Each wall is flat, endless, passes through zero and stands at right angles to its row. A trip goes straight from one point to another. Which walls does it cross, in order?

Walls:
(1): [ 28 -21   0]
(2): [-50  12 -25]
(3): [ -2  33 -13]
(4): [-19  26  25]
(5): [-31  12 -17]
Trips:
[26 49 -4] to [-28   5 -37] -> 5, 2, 4
[ 4 34 -4] to [-16  26  13] -> none
[14  4 11] to [-15  47 -50] -> 3, 1, 5, 2
[-27 -13  -9] to [10 -1 22] -> 4, 5, 2, 1

Walls:
(1): [  4  10 -20  -7  25 -27  19 -16]
(2): [-23 -10  31  17  23  16   0   9]
(3): [ -7  20  60 -33  14  -4  18  17]
(4): [ 12  18  13  15  42 -10 -12 -47]
(5): [ 25 -20  26   1 -12 -21  11  -3]
(6): [  6 -18 -57 -21  13 -15  16 -13]
(7): [  6 -28 -27  13   4 -20  20  20]
(8): [ -5  30  -8   7 -19  36   2 -30]
(9): [ 13  48 -50  37  17 -14  -7 -19]
(10): [ 36  21  45  -4  13   0  39 -48]
Trips:
[-22 -11  12 -17  16 -17 -17  32] to [ 24 -11   1  -8   7 -11  -9  28] -> 5, 6, 2
[ 1 36 16 33 13  5 -9  2] to [  6  -7  33  -8   6 -10  18  18] -> 5, 8, 9, 4, 7

Walls:
(1): [-22   9  -8   9  20 -24   6  -3  -3   3  19  -2]
(2): [  3   2  60 -22  -6   8 -16   9  14  -9  -5  -3]
(3): [-18   0  -4   3  -3  -8  -6  -9 -38  34 -11 -12]
(4): [  4  -1   4  -2  -3   3  13  -1   4 -18 -21 -20]
(5): [-10   8 -28   9 -14  -2   6  13  21  14 -24 -13]
Trips:
[ 14  18   0   5  12 -36  -5 -14 -23   3  10  -5] to [ 21  -6  19 -25 -33 -12   4 -28  12   3 -13  12] -> 2, 1, 4, 3
[  2  -6  12 -14  -2  -3   3   9  22   3   5 -10] to [-25 -17  13   6  -3 -18   5  10  21  -2   5   6] -> 1, 4
[ 10  -2 -18 -27  15 -17   0  -1   3   2  13  20] to [-31  11  32 -16  33  -3   4  17 -14   1   6   9] -> 2, 3
[ 11  25   3   8  10  -9  -5 -11  -7  12  37   9] to [-23   3  -2  14 -39   8   1 -14 -33 -34 -17 -12] -> 4, 1, 5
[ 10 -11  19  28 -12  14  17  -3  24 -18  13   8] to [-11  29  -5  18  -9   0 -10  -4  17  13 -40 -14] -> 5, 3, 2

Walls:
(1): [ -1 -10  24   7  44  -2 -12 -29 -10 -31  29  35  -2 -18 -14  10 -13  27
  16  20]
(2): [ 10 -19  14 -30 -12 -15  28   0  11  10 -39  12 -17  31 -47  17   5  15
  25 -13]
(3): [-28  49  14   6   5  -5 -19   0   9 -15  18  27   2  -8  22 -16  -9  -4
   1  18]
(4): [ -5 -22  17 -17  29  19   9   0   7 -28  -2 -16  -9  21   5 -30  24  21
 -22   7]
(5): [-33  -3 -60  -2   2  -9 -15  15   7  25  16   1  15 -37   3  -5 -27  12
   5 -26]
(6): [ -3  -3  17  28 -30  18  13   3 -15  20  20  38  12  11  -3  10 -23  16
 -30  43]
(7): [-12  12  -1 -22 -27  30 -25   1  22  -9   3 -40 -36  23 -35  -8 -18   8
 -24 -38]
(8): [ 15 -10  27  28  -5  39   1  -2   3   0  10   3 -35   2  31 -50  30  23
 -14  -1]
(9): [  1 -26 -29  -3  27   8  21   9 -21  18  18  11  12   8  -7   2 -13   3
  -9  43]
Trips:
[ 16 -10  -1 -17   7   8  -3  15  -2   5   5 -19  11 -25  21  26  -5  -2
  13  -5] to [-29  15   7 -12  14   7  15 -32  -6  -8  15 -26 -40  13 -24  11 -28 -34
   9 -16] -> 7, 9, 1, 2, 5, 3
[ -4 -28  -6  -8 -10   9 -20 -27   0  11   3  12  20 -42  32  19   7  39
  11   6] to [-24  37  12  12   5   0 -21   3  11  -4  16   3   0 -31  -3 -31  11  11
 -19   0] -> 3, 9, 4, 7
[ 27   8 -13  14  19 -15  28  -2  -5  -4  -6 -25  -5 -11  22  11 -15  -4
  37  17] to [ -7  -7 -11 -24 -11   6  11 -16 -32   1   1   4  11  -9   7  28  18  31
  31  12] -> 2, 5, 6

Walls:
(1): [  0   1  12  11  -4 -22   5  35   3  14 -14  24  -7  -9  12  23  11   3
 -13  15   9  -6  -7   6  35   1  16  -3 -12   3  10   1   2  27  32  15
  13  22 -18  -3 -15  21  -9 -10 -50 -27  -4   1]
(2): [ 24   8  -4  16   7  -4  -2   9   9   6 -10 -14   2  11 -21 -17  28 -13
  11  -2 -12   6  11  -4   7   8   4  -2   4  -7  47 -10  10 -34  14   2
   2  -2   1 -34  -3  -2 -28   2  28 -16  13 -32]
(3): [ -5   2  -2  -6  10 -20   3   2  17  19  31  -7  17   0 -24   2 -16   6
  17 -14   9 -14  14 -18 -17 -11 -18  10  -3 -17  11 -23   4  20 -24  -1
  32 -15  -1 -21  -3   0 -19  21   1 -20   0   0]
(4): [-18 -13   1  13   9  -3   5  -4   2 -13   8 -18   5 -21 -15  -1  -7   6
  12  16  19  -7 -12  20   3 -17  15  -7 -21 -12   8 -22  30 -30  21   1
 -12  -8  27 -22  23  -5 -10  -5 -14 -25 -21 -15]
(5): [ -3  -4  18 -12   3   5   2  28   7  -6   6   6  13  -1 -14  29  -7   5
  16 -12 -19 -18 -13  -7   2  11 -25   2 -23   6  -9   1  24  26  -7  -8
 -10 -18  -6   3 -14  20   3  33  31   6  -1 -15]
(6): [ 10  -5   1  14  -9   7  -4 -10 -11  11  27  11 -10  15  -9  -1   7  20
   1  12  26 -21  -5   0 -21   1  -1  25  32  17   5  16 -19  -5 -16  28
   2 -29   2  17 -28  -3  16 -15 -17   8   0   7]
Trips:
[ 33  -7   2   8 -15  11   7  30   2  15  18 -38   3 -12 -32  28 -14   6
   1  -7 -12   3 -11  10  -1  13   2  24  -7  13   3  -5   7   9  -6  -8
  -3 -22  -8   6  -1  -5 -16  22  16  -2  25  16] to [ 14  11  11  -8  -9   6 -12  -1  13  -1  21  16  23  -6  -4  -5 -10  -4
  -8  -8 -23  -7  -7  10   0 -18 -11  -9   2 -10  33  30   4   9 -12  21
  -8 -18  13 -17  18 -11   2 -13  24 -10  -4 -18] -> 4
[  7  -7  -4 -14   4   3  -2  -2  -5   4 -29  -1   5 -19  -9 -28   7  23
  15   4  -9  -6   0 -34   5 -19   4   7  19  16  -4  10  17  19  -6   9
  -6  -5 -14  21 -10  24 -18 -18   4 -39  -4 -13] to [ -9   5  12 -15   3 -14 -16   7 -21 -30 -13 -13  -5   1   6 -29 -21 -10
  23   7 -21  -3  -4  -4 -17   8 -13  12  -5  13 -13   3 -29  17 -19  -2
  -5   7  13  17  -1 -28  -3 -14 -15 -29  -8   8] -> 2, 5, 1, 3
[-17  23 -44  -5  -5   2 -19   8  11 -19  15  -9   5  -5   2  -4   4   7
  22  11  20  -7   2 -16   6 -15   4   7  -1  21  14 -10   1   6   6  -8
   9   9 -20  -2   4 -12  21  10  -7  -8  -8 -20] to [ 21 -13 -19   2  23 -17  15  -6 -28  13  11  -2  13 -26  13  12 -20  -6
 -32  10  -8 -11 -29   0   2 -21  -5  12 -20  29 -19 -11  13  -6 -25  15
  -5  37  12 -10   4  -4  12 -30  -8 -16  18  -1] -> 2, 6, 3
[ 11 -19  16 -13 -18 -10  23   1 -14   0   4 -37   2 -13 -30  12 -20 -12
  11 -44 -18   1   1  44 -17 -14  -3 -19 -25   6   6  24 -16  -5  -9  -1
  -4  23   8  28  24  -1 -18  10  -6  -9  -9 -17] to [-23 -11   5   2  -1  10  12 -13 -18  20 -12  29  -7 -16   7  -1  13 -13
  17  10 -12 -17   8  14   5 -10   2  -6  17  -3  -1  27 -28 -20   1  -1
 -12  29 -12  21  12  -9  37   3  12  -3   7  40] -> 3, 5, 4, 6
[ 12   3 -17 -15  30  36 -22  23  10 -13  11 -18 -29   9  13  -7 -19 -11
 -14 -21  25  21  -6 -34 -24 -11  -5  -7 -39   2 -40   6 -25  -9 -13  -3
   2  12  16  -8  34  18   8   4 -19 -22  13 -19] to [ -3  13  21  -2  14 -10 -25  11  17 -11  -9  13   6 -34 -10  -8  -1 -31
  24   8   5  15  20 -23  21  17 -41 -10 -17  -4 -16 -17  -2 -34 -18  -5
   8 -13 -18   3   8  30  -6  17  20  -7  -2  -6] -> 5, 2
[ -2 -10 -40  21  -5  38  -8   0  -8  10   7  -7   4 -17 -24  -8 -19 -30
 -13  -9  -3  -8  15   3  11 -36  -1 -21  -5  12   3  12  -8 -11  14 -20
  16 -17 -19 -25 -11   6  -2  -4   6  -2   6   9] to [ 12 -19 -12 -32   3   6 -24 -12 -14 -10  14   4  -2   0  10 -19 -23 -10
 -10 -18   5  12  -9  13  -3 -16  15  25 -37 -15   3  17   3   7 -20   2
   1  27  -3 -17 -27 -15 -29   4   5  -3 -13  -1] -> 2
[ 22 -12   9  -4 -10  48  -7 -12 -18 -10  23 -21  25   8  10  -7  27   8
 -12   3  25   5  18 -40  -7 -11  -8  10  -2  12  -2   0  12   0  21  11
  16  24 -15  25  15   7  15  -5 -13  -5  15  -2] to [ 24   6  10  18  14 -18  -2  -3  -5 -12 -21  12  -6  18  16  -5   7  32
  13  -4 -19  13   4   1 -12   2 -19 -14  -2 -27   5  -9  13 -28  -4   7
  -2  -3   6  18  -4 -25 -29 -10   8  -2  -3 -13] -> 2, 4, 6
[-18  19   2  -8 -26   3  12  -1  -6 -11   0 -24  -7  -5 -12 -17   1  22
  30   0   5  -7  -1 -29  -9  17  -6  -6  10  13  10  39 -23 -20 -10  24
 -10  -7  -7  -2 -16   9   5  21  19 -14  -2  13] to [ 15  17 -11  10   7  26  -5  16  -9   7 -15  17  22 -33   0   2  17  -8
 -11 -10 -22  -8 -21 -17   7 -11 -23   3   3  14  23   0 -25  19   7  10
 -27  -5 -15  38 -12 -11  11 -22 -17 -15  -7   7] -> 3, 2, 1

Walls:
(1): [ -6 -20  -1 -18   9  12   9   8   1  10  10 -12  -8  23  -2 -18   8 -16
 -31 -11  36 -36  -4  23  25  11  -7 -31  -7  -8   7   5   2 -23   5   1
   2  -1 -19  21 -28 -31   8  25   0  -1  -2  18]
(2): [ -9  -3   3 -23  10  -4 -29  18  19   5  16  -1  -5 -25 -21  -2  -1  -3
   7  16   2  -1 -12  -8  15  -8 -11  34  -4  -1  27  -2 -13   4  11  12
 -17  -8  -1  32  22  14   7   4 -28 -13  -2   6]
(3): [-50  11  10 -11   4  -3  29  22   9  -1  29   5   9   5   7  -1 -21   2
  21   3   5  22 -22  -6   8  11   1 -24   1 -14  -6 -36   6   7  23  -1
   5 -24 -18 -14 -12 -27  23 -25   8  25  20   5]
(4): [ 10 -10  -8 -24   9   5   4 -18  -3  -9  -6  17  -4  -8  -6  10  28   6
 -11 -25  15  20 -23   4  11 -11  -6   6  -2 -20 -12   6  -3  31  -3  31
  21  -2 -15  -9  20  15   6  26 -14  25  -5   3]
(5): [ -7  -1 -60  28  -7 -21  14   6 -15  -5 -17   5 -27  10  12   2  20  28
   3 -28  23  34   9  27   2 -16 -16   9 -18  -4 -15 -11   7  28 -14  11
  -8   2  20   7 -12  -3 -31 -28   8   0  13   2]
(6): [-20 -14  -2  -1   2  -3   4  -6  18 -16 -25  11 -26   6   7   5  -1   5
   8 -25  -1  20  23  21 -21  -2   5   5  -8   5   7  -1   9   1 -22  -2
  12  -8  -1  21 -10  12   6 -16   0 -28  14   2]
(7): [ -2  -8  -2 -41 -25  -3   0  35 -11  33 -32  32  18  -8  14  18 -13  20
  15  13   8 -10  21  -8  12 -21   7   4 -10 -50   7 -13  -3 -50  -1 -11
  18 -18   5   4 -36 -13   5 -41 -16  -8  11  16]
(8): [-12 -13   8 -28  12 -16 -17  10 -23  -1 -15 -15 -27   0   6  13 -12   7
  10  12 -16  -8  39 -28   2  11   8 -30 -21 -19  -6 -27  11   6  50  19
   0   8 -12  36  -1 -32 -51  31 -17  -9  14   6]
(9): [ -5   5 -47 -10  -4  15  -6  11 -38 -15   3  -7  16 -17 -19   8  -5  -8
  37 -18  29 -13  19  24  -1  28  -8   0   4 -13   8 -10 -16  33  -3  12
  20  16 -11  12  17  -5   2 -20  23   3 -28   5]
(10): [  6  -3  10 -14  12 -14 -15  -5   2 -19 -12  -3  -6  15  -7   2  -6   1
  -8 -10   1  -8  -9   6   7 -14  -3  -1  -1   0 -34 -15  21 -31   6  19
  27 -12  -7 -45  36   3 -29   0  -5   5   0   7]
(11): [-17  10 -16 -35  19  13   0  -9  12  16  24  -8 -16  -9   6 -51   1 -20
   7  28 -12  11  -6   1 -14   7  -1  -1  -4   9  -1  -2   2 -10  -3 -22
  -2  11   9  16 -18  15 -24  -6   1  -1 -23 -18]
(12): [ 28  16  24 -18 -14   1 -11 -29  -3 -12  14  15   6  13   3 -13  -8   4
  34 -12  -4 -13  -1 -12  24  11   2  13  11  -2  28  20 -13 -38  -7 -41
 -19  40 -10 -21 -20  18 -14 -18  12   2  16 -16]
Trips:
[  0   8  22   7   1  33   6   2  14 -23  10   0   2  -9 -19 -28 -14  34
  19 -30 -17 -17 -34   9   0 -11 -27   9   2   0  -5 -13 -23 -27 -28   9
  24  13  -2  24  -6  16  -8  16  25  18  18  -8] to [-16   8 -12   4  -6   8   2   7 -19 -52 -15  16 -16  17   0  14  26 -19
  35  -5 -11  11   9  42 -18  -5   7 -10 -12   4   2  17   1  -6  21   9
  -2  14  19   8  18  -5  16  13 -22  -5  23 -12] -> 1, 3, 5, 11, 2, 8, 12
[-18 -11  -3   2  -2 -25  33  25  22 -13  17  -7  12  36  12 -19  -6   3
  12  26  14   3  27  -1  -2  22  19 -12   0 -15 -27 -16 -23   8  -3 -15
   9 -17   3  -6   9   5 -11 -19  33 -16 -17  10] to [  2  36  -4   0  -7 -10  -7 -20 -17   0   4  -9 -32 -34   3  33  -5 -18
 -29  -1  10  15 -12 -10 -11  14  31  -2  -4   0  -3 -18 -30   6  -4 -12
  14 -20   3 -13  28  13 -17  26 -11  17 -18   8] -> 1, 7, 6, 4, 5, 3, 2, 11
[  1  15  -4  13  -9 -21 -10  10 -31  -9 -34  28  -9  -8   0  26  -4 -10
   4 -23  -8  15  -8   0 -18  55  31  24  21   6  25  15 -15  16   7  18
 -20 -10 -13  12  30  22   1  -8  18 -32  39   0] to [-22 -16  17  16 -20 -25 -13  -9   7  -8 -31  12  -8  33  -1  -6  16  12
  -3  -1  14   7   5   9 -21 -15  -6  -1 -22  -9  18   5  29  17 -19   6
 -29  15 -11  24 -23  -3  27 -10  -6  11  -6  43] -> 12, 8, 7, 9, 1, 2

Walls:
(1): [ 16  10  -5  18   7  -5 -23  -4   8  -7 -45  24 -34  24   3  28  18  14
  19 -22  -8  15 -34   7  10  13  24 -37 -17  -9  15  -9   5 -15 -16  20
   6  -4  23 -22 -11 -10  20  -6   3   2 -20  42]
(2): [  6 -14 -18 -10  -2  15  26 -23  -5 -13  -4   2 -10  14  -4   5   2   9
   5   2  28 -20   3  -4  26  23   0 -14   8 -17 -18  14   7  19  -5  16
  12  11 -13  -3  25 -10   0   6   8 -17  14   8]
(3): [  5  -3   5  -7 -19 -25 -15  11  -5  -5  -9   1 -10  20  38  15  14  10
  16  -6  -3  13  11  -2  23  21  19   0   1   4  12  -8 -22  -9  -4 -22
 -15   5 -22  -1  -3 -11   1  -6   3   1  -1  -3]
(4): [-18   2 -28  23  14  24  -6 -13  20  19   1  19 -29  -3  -7 -35 -11   0
  11  43  -3  -7  -2  13   4   5   7   3 -36  -3  -5  13  -8  20   6 -11
 -14  -3  -5  -8   4   3 -20   8  -2   7 -12  11]
(5): [ -9  16  16  25 -15  22 -14   2  -2   0  20  17  32  19 -11  -2   8   0
 -17   2   3  12   5   5  12  12   6 -21 -22  -1 -27   3   7 -27 -30   0
   1 -23  18  13   5  -8  16  15   9   3  -7  23]
(6): [ 20 -24 -37   9  13  19   1  -8 -17  20   0  -5   6  -4  -1 -36 -12  -6
  -5 -18 -24  11 -20 -12   0 -14   0 -40 -13   5  31 -14   5 -10 -19 -13
  -6  -5   7  25 -11 -23  -7   9 -11   1 -16  13]
(7): [ 36  10 -24 -10 -30   1   9  30 -17 -27  -5  11  -8   1 -23  33  42 -23
 -10  -8 -10  22  17   5  16  -8  19   0  22   9 -19  -6 -16 -11 -13  36
 -15  -8   2   5 -32 -15  -1   8 -12  23   9  13]
(8): [-21 -22 -17  25 -21   5  10  31  22  24   0   7 -35 -15 -16   6  -7  31
  -9 -27 -15 -19  11   0   1   0  17  -2  -7 -14 -20 -18  -1 -13   6  13
 -23   7 -11  -1 -21 -10  20 -24   5   4   4   6]
(9): [ 19   7 -15 -21  -8  15 -37  19  -3  28 -17  -2   1  -2 -16   0  28   2
  20 -21  37 -10 -23   1  10   9  12  16  15  19 -11 -17  -7   7  -7 -12
  32  -5  21  20  -5   6 -18  18  17  -8   2 -15]
(10): [ -4  24  -7  26 -17  11  12  15   2 -11   7 -26 -19  11 -36  23 -14 -13
 -17  -7  10  31 -17  26   9   7 -15 -37  18  13  19   5   4 -34 -18  -3
  13  23   6  11   3  -5   2 -26  13   1  23  13]
Trips:
[-12 -18 -14  31  13 -26  10  -3 -20   1  -9 -11  13 -11   4 -29   2  -2
   9 -12  -8 -31 -27  16  10  -4  -1  -5 -18   5  -1   0   5   5  18   9
   6 -29 -29 -32  11   1  -8   7 -27 -22 -13  -9] to [-15 -22  13  11   1 -23  -3   6  10  11 -12  -4   8 -19  -2  -6 -17 -15
   6  -6  37  12  -6   0 -12  -1   9   4   7 -15  -5  -6 -11  60 -29   2
  12   6 -15 -14  18   6 -12 -17   9 -17  -4  25] -> 8, 6, 9
[ -7   3   8  16  15  -8 -27 -14   2 -17 -22 -37   4 -11 -28 -23   6  37
  -1  15  -8 -29  -1 -23 -11  14 -26  19   4  18  11  -1   9  35  13 -15
 -27 -11  18  -8  -6 -14  12  24  -7  16   9  -1] to [ -7 -14  26   8  14 -21  12  19   5 -37 -15 -10  -4   7  -6  22   7  16
   3  -4  14 -14  18  21   3  -5  -5  27  26   7   6  -1  18  13  -2  -5
   5 -28   4  14  12   0 -14  19   7  -3 -27   7] -> 4, 2, 3, 7
[  6 -15  -5  19 -31   4 -15  26  -3 -16 -10   3   1   6  -4   2  -5  -1
  18   7  21  -5 -10 -14   0  -9  27  13 -15  15  13  -9   8  25 -25 -16
  11   7   2  -1  -1  -5  -3   4  12  -1 -10  -6] to [ 32  -1  -4  -8 -34  -1  18 -12 -11   1 -17  13  -9 -24  -2 -12   9  31
  22  22  15  -6   0 -20  10  -3  -2   9   0  23   7  -6   6  28  18   5
  -3 -21  11   1   2   0  -6  -5   9  16  -4  -7] -> 2, 5, 8, 6, 1

Walls:
(1): [  4   5  -6   1   4   3   7 -16   0 -27  -6  -7 -25  15   7  27  -2   2
  15  30  25  -6  13  31  21  -4 -17 -30  16 -45  26  11   2 -31  -3  -8
   5 -14  10 -15 -20  14  11  -3   7 -26 -39   9]
(2): [-23  -4 -11  11   2 -18 -16   1  31 -13 -13  -7  11 -13  11 -10 -10  60
  24  -1  -3  -6 -28  -7   5  -9   3  32 -14   3  20 -15 -15  -5   4  17
  18  16 -11   9  -8 -13  30  21  21  -2  16  23]
(3): [  7  14  11 -18  -3 -12  -4   2   7  -2  -9   8   6 -11  12  15  -9 -15
  -1 -13  -5 -12  11  -9 -35   4   0   1   5 -30  17   3  25  -2   3 -27
  -8  25  -5 -24  10  -4   5  33  -3  28  -7  15]
(4): [  6  -7  11  23   1  28  33  -8 -13  -9  17   6 -15 -18  -8 -25  10  27
 -26  10  16  16  14  -5   9   5 -16  -3  17 -24  38 -15  21  16  -9  -6
 -12 -12   9   2 -14  14   9  14  11 -20 -23   3]
(5): [-12 -17   1  14  16  -3  15  23  10 -26  16   8   5 -17  -1   5  11  18
  -4   0  -1   5 -40 -11 -27  17  24   2 -22   3  -7  -9   1 -10  31  21
   8   4  -9  14 -20  17 -25 -17   3  14  -6  15]
(6): [ 22 -25 -11 -13   3  22   9 -29   5   0 -15  45 -10   7   8  -1   5  11
   4 -12 -12  -6  18 -21   1  10   4   1  -5  16 -25   5 -27 -32   5 -16
  -1 -12   4  19  -3 -12  -6  -6   5 -22   1  25]
(7): [ -3  12  -4   1 -21  -6  -4  13 -12   0  -1 -24  13  13   3  -6   1  -6
 -35 -24 -38   0   0 -11 -18   3  11  -9 -11  37 -15 -10   4   8 -15 -15
  -2  -6  11  -1  12  10 -26   2   0 -19 -23  -8]
(8): [  7   0   2  -3  19 -10   5  -3   9   1  -6  16   5 -20   2   1  57   4
  24  -2  -8  28  25 -16   6  -1  -4 -13  -9   7  15  19   3   6 -16  -9
  -3   1 -19  -5  -8  23  -3  14 -23  10  -2  19]
(9): [  1   7 -15  -6  17 -11  31 -14  -4  13   5   2   1  16 -12  28   7  -8
   8   0 -22 -18   1   5  10  -9 -26  -2   3   4 -21 -15  29  26 -12  -3
  -3  -7  15  20  31   1 -16   3   0  15 -30  -4]
Trips:
[ 21  -4  -2 -12  -6  16 -21 -10  31 -10  10 -13  21 -10   5  -7   0  -2
  23 -21 -21  10 -12 -13   3  23 -19 -19 -17 -14 -15 -18   6  -7 -13  -3
   3  -1   6  -4  -8   8  16  23  -9 -22  10 -12] to [ 18 -36   8   8 -23  26   9  14 -11  -2  14  -9  12 -30  -7 -33   1 -12
   2  -7 -14   5  29  -2  -4  12 -22 -12  26   7  16  18  34  12  20  -5
   0   9  24  33 -27   0 -43  -1  -2  11 -11  14] -> 4, 2, 5, 9
[-19  21   9  -9  10  -4  -4  25 -20 -35  13   0   4   9  -4  26 -42  21
 -15   1 -32  30 -36  18  16  -6  -3  20  11   6  34  21   4   7 -25 -28
   5 -24   9   1 -16  -6  19   1   7  -9  -7   0] to [-11  11  -5 -16  -6 -15 -16 -24 -16   8  15 -27 -22  58  -7 -25  -4  -8
  33 -10  11  -7  30  16  24  -4  33  35 -13  -9  25 -13  14  18 -12  12
  -2 -40  22  -9  -9  -3   3 -30  -1  13  -8 -22] -> 9, 2, 4, 7
[ 10  -4 -13 -27  24 -35 -10  13   5   7  -4 -14 -21 -12 -14 -11 -23 -16
 -19  12   9  15 -30  -5  17   6 -27 -19   6  21  26 -19 -31   6 -20 -26
   4  12  -8  16 -42 -14   1  16 -35   2  -4  -1] to [ 23  -2 -31  -5 -22 -16 -20  -1  -6  13 -12 -14 -32  -3 -23  16  -5  19
  -7  -1 -17   5  19  11  23  24 -12   4 -33  19  -7  10  19 -18 -15  -2
  22   6 -13  17  20 -14   0 -16 -24  23   0  -8] -> 7, 1, 9, 6, 2
